Each row is a point. Two turns around zero, p and q, are shown by what they do to some points. Where does a point land after both, in the order given? Backwards means that the second turn is done in reverse. Each puzzle has new turns, and all numbers are rounded.
In the rows, zero is written as 128.

Turn p:
133,165,140 => 110,159,144
107,102,135 => 128,94,132
136,157,71 => 114,161,75
136,88,166 => 161,98,162
Turn q:
176,108,115 => 181,132,129
129,150,113 => 123,153,120
153,131,143 => 145,134,151
55,124,141 => 63,95,112
Where do these land?
p, then q: 132,145,109 => 117,147,114
p, then q: 144,137,97 => 131,158,108
q, then p: 110,132,96 => 113,133,95
q, then p backwards: 114,143,108 => 126,147,106
p, then q backwards: 134,91,134 => 144,94,133
p, then q: 134,120,224 => 124,87,215

Turn p:
167,182,140,102,127,96 => 152,158,122,115,90,72
118,93,84,156,161,132 => 128,118,116,139,196,141
120,160,133,176,150,133 => 131,146,151,180,141,115
122,121,135,133,170,104 => 118,116,145,127,157,94
141,166,146,88,86,177 => 137,173,138,105,66,162
116,88,109,138,110,98 => 118,86,91,131,143,132
77,80,109,130,128,130 => 82,98,114,126,161,159
163,133,168,101,92,155 => 158,128,147,101,71,149
Turn q:
136,138,181,138,107,150 => 165,143,145,147,96,155
125,131,159,86,106,94 => 134,169,175,127,133,109
118,117,132,136,148,162 => 116,112,121,122,115,163
139,131,61,151,124,94 => 121,100,88,124,158,73
138,147,116,105,135,134 => 120,154,111,117,136,129
200,121,127,120,64,96 => 209,147,134,99,144,79
120,87,98,158,152,157 => 112,69,109,106,127,148
126,141,124,129,160,94 => 110,132,128,152,166,123
51,139,154,129,154,172 => 67,125,140,156,76,173
Where do these land?
q, then p: 94,147,94,128,74,145 => 110,113,64,136,95,119
p, then q backwards: 138,140,140,118,81,111 => 115,140,119,148,98,165
p, then q backwards: 103,176,170,134,100,122 => 68,153,146,130,98,137
p, then q: 138,143,132,187,125,128 => 165,91,112,155,136,135
q, then p backwards: 129,77,165,120,152,114 => 126,91,157,137,159,168
p, then q: 122,86,116,104,189,143 => 88,153,154,123,160,179
q, then p: 179,137,113,101,172,75 => 125,163,167,119,181,76
q, then p: 131,118,117,153,130,196 => 139,134,95,103,129,188
q, then p backwards: 118,128,106,107,129,116 => 112,134,124,109,146,114

Turn p:
168,134,96,88,171,130,105,142,122 => 139,111,124,133,153,84,74,157,138
133,119,84,117,169,107,148,86,146 => 148,113,74,145,165,103,135,122,157
112,183,163,126,99,101,120,144,105 => 156,166,142,92,85,140,112,107,104
100,92,178,88,141,164,93,185,150 => 57,150,190,107,128,127,101,142,171
173,94,119,114,144,101,117,98,153 => 156,92,131,158,134,97,136,134,173
128,104,179,130,147,175,145,102,124 => 107,125,162,157,163,169,123,94,142
108,149,141,141,93,123,155,190,104 => 119,160,156,80,117,129,147,134,74
115,140,87,149,77,132,156,84,108 => 146,91,79,114,118,166,159,118,93
107,103,146,162,126,104,83,152,116 => 92,142,144,147,75,100,138,117,122
135,161,89,165,114,142,159,97,153 => 159,130,80,145,142,165,156,154,108
Turn q:
164,159,47,149,135,125,64,135,121 => 169,149,85,166,115,52,107,90,145
99,97,99,146,123,138,102,148,162 => 108,118,102,170,122,131,97,141,162
144,95,148,123,147,159,133,89,97 => 128,70,131,113,138,136,136,105,93
142,149,159,191,132,116,147,120,133 => 145,150,180,153,117,158,126,98,116
122,89,118,140,71,103,98,151,110 => 106,122,137,122,84,101,68,151,134
184,98,99,157,132,175,185,133,132 => 133,82,139,175,76,124,189,119,115
157,60,102,80,126,101,108,156,156 => 121,75,124,112,116,86,124,165,197
128,138,149,93,124,95,143,100,142 => 108,141,148,84,149,129,146,121,145
70,139,158,108,155,128,122,143,107 => 131,140,116,116,179,156,108,165,104
111,159,118,139,140,95,140,124,118 => 126,167,147,137,154,113,131,128,118
105,179,200,117,147,154,143,125,111 => 156,155,127,93,157,195,141,130,86
109,173,139,91,106,148,151,112,148 => 105,166,99,96,130,156,163,124,124
Where do these land?
q, then p: 129,138,109,143,97,128,89,97,120 => 141,109,89,129,88,132,116,114,142
q, then p: 155,82,110,139,121,146,79,128,102 => 119,76,130,144,84,96,148,130,145
q, then p: 79,70,136,146,148,155,157,107,161 => 44,142,120,158,146,147,152,118,124
p, then q backwards: 155,132,108,144,153,99,101,141,103 => 138,122,85,147,124,123,112,144,89
p, then q: 138,142,111,140,166,110,72,134,136 => 135,169,138,147,106,106,84,121,152
p, then q: 97,156,180,115,105,122,169,108,109 => 124,115,99,85,137,141,170,82,104
q, then p: 154,135,135,145,131,145,145,108,121 => 140,105,134,133,138,148,138,102,118
p, then q: 156,101,119,133,59,81,170,111,156 => 110,89,170,112,87,129,199,155,135
q, then p: 115,163,124,131,144,149,174,200,125 => 143,155,154,120,153,130,136,168,54
q, then p: 119,144,121,34,153,116,158,94,102 => 131,142,109,76,199,72,115,98,143
q, then p: 112,145,156,140,131,158,95,179,172 => 123,120,127,152,131,157,111,206,117

Turn p:
94,150,145,148,172,85,109,154,146,120,114,96 => 92,182,97,136,152,86,134,134,96,122,135,131
114,83,95,146,102,97,89,113,142,146,98,167 => 98,90,91,163,133,129,130,132,166,120,76,155
123,106,125,144,57,103,110,98,148,143,138,121 => 116,109,101,160,125,150,130,99,170,111,99,85
140,53,110,92,151,138,156,136,128,136,168,157 => 115,70,146,117,126,122,102,152,162,192,156,135
139,129,128,108,130,166,103,155,145,132,114,127 => 136,130,130,137,138,157,133,167,128,112,153,145
136,159,191,163,136,161,120,129,114,161,119,107 => 142,198,177,145,148,154,139,123,118,126,116,122
134,176,45,151,152,125,93,146,92,138,138,89 => 136,136,101,182,62,121,117,120,56,118,144,159
80,144,119,104,128,160,161,98,113,160,110,106 => 135,152,107,93,104,174,162,109,118,168,124,136
134,148,158,155,136,139,143,134,90,141,115,154 => 138,157,178,119,118,119,137,126,128,126,98,146
130,118,145,111,116,98,176,65,193,139,70,120 => 176,125,67,98,190,124,163,107,161,153,94,106
131,145,146,100,122,98,96,138,88,100,147,98 => 109,145,124,112,107,126,79,143,96,101,126,91
129,117,141,160,178,173,115,133,84,99,151,150 => 101,118,201,125,137,130,111,122,87,135,135,167
151,131,106,68,102,148,157,119,146,119,206,169 => 156,80,138,94,95,138,88,106,181,129,193,121
156,132,137,141,109,103,165,172,163,58,104,131 => 143,99,133,110,154,64,168,151,125,80,143,93
Turn q:
77,125,148,131,143,96,108,155,100,140,157,167 => 112,60,174,116,159,123,138,109,127,130,131,138
128,151,159,150,131,107,121,148,161,177,150,164 => 140,131,191,95,144,123,128,124,162,114,120,163
158,94,113,75,132,119,136,88,145,109,90,102 => 142,153,77,122,95,117,127,126,133,169,102,77
139,86,133,134,160,192,148,90,138,127,150,101 => 164,157,64,136,166,138,141,110,149,122,164,116
106,168,149,126,123,94,176,180,105,140,163,152 => 86,105,187,114,148,122,171,149,126,79,116,123
139,123,159,122,86,168,100,117,151,125,168,109 => 166,131,128,122,98,173,129,131,154,116,179,127
142,151,113,128,129,114,125,67,109,111,90,84 => 120,166,110,147,102,86,96,132,97,153,151,94
70,184,114,112,158,131,101,194,142,135,114,175 => 55,114,183,118,156,176,131,103,120,153,100,170
109,162,151,163,153,77,117,204,126,97,139,152 => 72,78,181,124,161,138,88,157,142,98,101,141
136,95,126,144,103,192,138,77,156,104,151,165 => 154,137,68,128,101,137,138,74,160,94,158,156
150,110,68,126,122,122,127,110,127,130,136,100 => 138,137,81,114,114,109,134,162,104,151,133,142
124,98,104,130,106,120,143,115,122,134,60,79 => 144,149,105,190,106,100,133,151,114,169,103,116
187,118,126,122,117,132,125,119,83,137,97,113 => 172,147,117,136,115,121,111,137,75,117,106,101
Where do these land?
p, then q: 142,160,109,76,154,132,110,161,167,85,138,154 => 107,67,101,62,124,158,124,140,126,114,125,129
q, then p: 123,158,123,93,134,122,137,115,185,137,120,184 => 149,145,83,75,143,162,142,108,165,118,120,134
p, then q: 152,164,120,85,186,130,151,104,173,142,153,142 => 149,132,127,27,128,127,117,124,111,129,133,141
p, then q: 138,170,147,134,178,119,140,139,154,123,171,156 => 115,110,158,58,121,109,102,118,141,120,152,116
q, then p: 140,104,157,128,110,171,141,140,111,127,99,108 => 157,119,159,160,138,126,152,111,89,115,126,123
p, then q: 121,108,79,166,119,136,162,135,125,155,132,59 => 163,148,130,164,140,76,169,164,105,100,151,152
q, then p: 88,130,109,156,91,145,130,132,97,149,135,100 => 112,123,186,140,105,91,133,107,147,140,125,125
p, then q: 117,77,104,182,101,184,125,140,114,141,132,122 => 159,129,127,192,157,114,158,107,165,90,138,143
q, then p: 86,80,120,125,134,151,115,125,69,130,108,123 => 129,105,158,166,121,119,127,106,107,187,91,134
q, then p: 156,139,147,125,144,76,110,82,144,71,114,157 => 97,125,52,140,139,163,97,133,127,98,111,100
p, then q backwards: 88,127,158,153,108,156,100,131,99,110,74,104 => 141,164,110,92,132,149,170,190,109,132,121,140
p, then q backwards: 102,70,138,151,103,108,123,147,131,166,146,78 => 82,131,134,88,138,122,153,134,137,91,85,78
q, then p: 164,170,149,79,123,77,158,102,143,90,171,166 => 108,121,62,66,129,158,126,143,123,109,151,62
p, then q: 140,111,105,160,120,81,163,167,104,175,120,119 => 139,139,174,157,103,84,134,178,139,123,101,154
q, then p: 161,151,153,106,115,132,54,100,103,117,107,147 => 135,130,141,143,122,201,76,128,121,107,98,101
